Each row of a before or after table is a point. One or more steps were done to the points. Then noise was added and the rows were shuffled. The steps act on how far a point lies along the listed directions, d1 being the first. Write out the steps. A step turns or swaps two directions, mirrors them in a line or flattens them onto one, adds a multiple of one to another, or multiplies one. Angles are multiples of 10 degrees, from the lower direction toward the higher: turns from -170 to 170, lines from 10 to 170 but not 90. Use the fewest steps. Two steps may share a direction if one is a turn and the other turns, adds or multiplies; they go together, in the order done. Otherwise the lowest direction goes first.

Directions:
(1): [-0.5 30.2]
(2): [30.2  0.5]
Before, 13 rows:
[[ 3.0 -3.4]
 [ 7.1 -5.5]
 [-5.6  2.6]
 [-3.0  8.0]
 [-0.8  6.1]
 [ 0.0  7.6]
 [ 3.5 -4.9]
 [-0.9 -0.5]
 [-1.4 -1.8]
 [-3.6 -0.8]
 [ 4.6  1.4]
 [ 4.2  1.2]
 [ 1.1  5.8]]
After:
[[ 8.6  5.9]
 [ 1.7 -5.2]
 [-4.4  0.1]
 [ 5.5 -1.0]
 [-7.0 -3.0]
 [-0.7 -6.2]
 [ 4.8  5.3]
 [-1.9  1.8]
 [ 6.2 -1.4]
 [ 4.2  4.0]
 [-1.2  0.4]
 [ 0.9 -8.0]
 [-4.0 -7.7]]
Steps: multiply d1 by -1; multiply d2 by 1.3

Directions:
(1): [ 15.9   2.3  18.2 -35.2]
(2): [-15.7  10.5  36.3  12.4]
(3): [-19.0  33.4 -13.3 -13.3]
(4): [-31.1 -24.5  -0.9 -16.1]
Before, 12 rows:
[[ -2.4   3.3  -1.2  -4.6]
 [-10.0  -2.6  -3.2   2.7]
 [ -3.4   1.6  13.3  -0.5]
 [  1.4   0.0   6.3  -3.4]
 [  0.7  -2.0  -0.4   5.8]
 [  2.2  -3.3   2.0  -4.8]
 [  0.2  -3.8  -3.1   8.8]
 [ -1.8  -0.6  -1.1   0.7]
 [ -1.1   5.3   3.8  -2.6]
 [  0.1   0.5   5.3   2.5]
 [ -1.1   0.7  13.0  -0.5]
 [  1.8  -3.2   2.3  -5.5]]
After, 12 rows:
[[-5.3 10.4  1.4 -7.6]
 [ 1.3  4.1  2.6 -5.5]
 [-4.4 -1.4  0.4  9.4]
 [ 1.2 -0.9  5.0 -4.2]
 [ 1.6 -0.8  4.8 -4.9]
 [-1.3 -1.0 -1.3  0.5]
 [ 1.7  4.6 -3.7 -4.3]
 [-8.6 -5.2 -5.1 -0.5]
 [-2.4  0.6  1.0  5.0]
 [ 2.7 -1.9 -3.5 -4.4]
 [-3.7 10.4  3.0 -6.4]
 [-2.5  5.2  2.0  0.0]]
Steps: turn d1 and d4 by -10 degrees; turn d2 and d3 by 80 degrees

Directions:
(1): [ 34.8  11.3 -15.2 -21.1  13.5  23.4]
(2): [  7.1  40.6  17.8  -9.2 -20.2 -15.3]
(3): [ 37.9 -16.0   9.9  19.7  -1.2 -23.6]
Before, 14 rows:
[[  5.9   0.9   3.9   8.7  -6.4 -12.4]
 [  3.3 -10.1   0.9   9.5  -1.1  -9.3]
 [  9.1  -8.6  -1.7  10.0   1.1  -6.5]
 [ 11.6  -9.7   0.3   4.3   2.5  -4.2]
 [  0.7  -0.8   0.7   3.3  -2.1  -3.8]
 [  5.8   6.4   3.4  -5.2  -1.3   0.6]
 [  6.2  -1.6  -0.6  -0.6   1.5  -0.1]
 [  2.1  -1.8  -1.9  -1.3   1.7   2.6]
 [  8.3  -2.4   5.0   5.2  -4.4  -6.4]
 [  9.4  -3.5   5.5   4.0  -1.5  -6.7]
 [  5.8   6.7   3.3  -4.2  -3.3   0.8]
 [ -1.1   4.3   4.0  -1.6  -4.0  -4.1]
 [  2.0 -10.8   1.8   7.6  -0.3 -10.0]
 [ 10.5  -8.2  -1.4   4.5   2.5  -8.8]]
After:
[[-1.2 -6.8 -2.3 -0.3  2.8  1.7]
 [-1.1 -5.4 -6.1  3.5  1.6  2.0]
 [-0.2 -3.2 -0.5  0.5 -1.0  1.8]
 [ 0.2  1.9  1.0  0.0 -1.5 -0.9]
 [ 0.7  4.1 -0.9 -1.1 -2.8 -2.8]
 [ 1.1  3.8  2.8 -2.2 -2.7 -2.0]
 [ 0.0  0.6  0.7 -0.8 -0.5 -0.9]
 [-0.1  3.6 -1.0 -2.9 -1.0 -5.0]
 [-1.4 -7.3 -0.2 -0.2  3.5  3.0]
 [ 0.3  3.9  0.5 -2.7 -2.3 -3.6]
 [ 1.1  6.1 -1.3  1.1 -3.4 -2.2]
 [-1.1 -7.8 -1.2  0.8  2.1  3.7]
 [-0.4 -2.6  0.8 -0.9  1.5  0.9]
 [-0.1 -0.4 -1.7  0.1 -0.2  0.1]]
Steps: multiply d1 by 0; multiply d2 by -1; multiply d3 by 0

Directions:
(1): [ 16.5  16.1 -20.2 -24.0 -10.6 -27.4 -12.3  -2.5  39.8]
(2): [-10.8   2.5 -43.6  32.6  -0.9  23.3   0.5 -15.0  16.0]
(3): [ -1.9 -24.7 -29.1   7.9 -10.2 -26.7  -9.1  35.6 -20.8]
(4): [ 33.2 -31.4  -9.4 -22.0 -17.3  29.7  16.4  -0.2   1.8]
(5): [ -8.1  37.2 -16.4 -20.2 -29.2   9.0   7.6  -1.6 -31.5]
Before:
[[  0.8   6.4  -3.1  -2.7  -6.8   2.4   2.4   1.8  -3.6]
 [ -3.3   7.7  -0.1   6.2   2.7   0.9  -2.7  -4.9   6.3]
 [ -2.0   1.2   5.4   1.7   1.0   9.7   4.9  -1.4  -9.5]
 [ -0.4   2.7  -0.8  -0.7  -2.2   5.5   0.6  -5.1   2.5]
 [ -3.5   9.3   6.5  -3.8  -6.2   6.1   2.9  -4.1 -10.5]
 [  0.9  -1.2  -3.6   1.7  -2.8  -1.3   3.1   1.8  -7.2]
 [  2.0  -0.8   6.3  -0.2   1.4  -2.5  -2.4  -0.4   2.1]
 [-11.8   9.9   7.7  10.7   7.4  -7.8  -2.5  -5.1   1.5]
 [ -1.0  -1.7  -3.8  -0.7  -1.1  -2.9  -2.1   4.7  -1.9]
 [  1.1   0.7   3.7   3.6   1.5  -1.2  -0.7  -3.3   3.3]
 [ -0.4  -1.8   4.6   2.2   1.3  -1.2   2.6   3.9  -5.5]
 [  0.1  -1.5  -2.8  -3.5  -2.6  -4.2  -0.3   6.4   2.5]]
After (12 x 9):
[[ -1.8  -0.1  -1.6   6.9   1.6   1.1   2.1   0.5  -1.0]
 [  3.0  -2.3   2.4  -7.6  -5.1   1.3   1.0   1.9  -3.5]
 [ -0.8   0.6  -4.5  -0.7  -0.9   3.9   2.2   0.2   6.4]
 [ -2.9   4.0  -2.2   1.3   0.4   3.8  -0.8  -3.2   2.5]
 [ -1.1  -0.6   4.6   4.8   3.2  -7.9  -3.4   1.4   1.4]
 [-33.8  26.3  14.7  23.5  18.2 -34.6 -15.7   2.0  -2.0]
 [ -5.8  10.4  -5.0  -4.1 -12.7  -1.1   0.3   3.8 -18.2]
 [ -9.2  11.7  11.5   4.7   6.7 -15.4  -8.1   2.6  -1.2]
 [ -0.8  -4.1  -0.4   6.0   2.4  -4.4  -4.7   3.2   1.7]
 [  2.1   7.8  -3.8  -6.7 -10.7   5.5   4.8   1.2  -6.6]
 [  1.9   3.5  -3.4  -0.1  -3.2   5.1   5.5  -4.9  -3.1]
 [  1.3  -2.3  -0.1  -2.3  -3.5   5.7   4.4   3.5 -12.0]]
Steps: multiply d1 by 0.7; turn d2 and d3 by -130 degrees; multiply d4 by 3; multiply d5 by 1.6
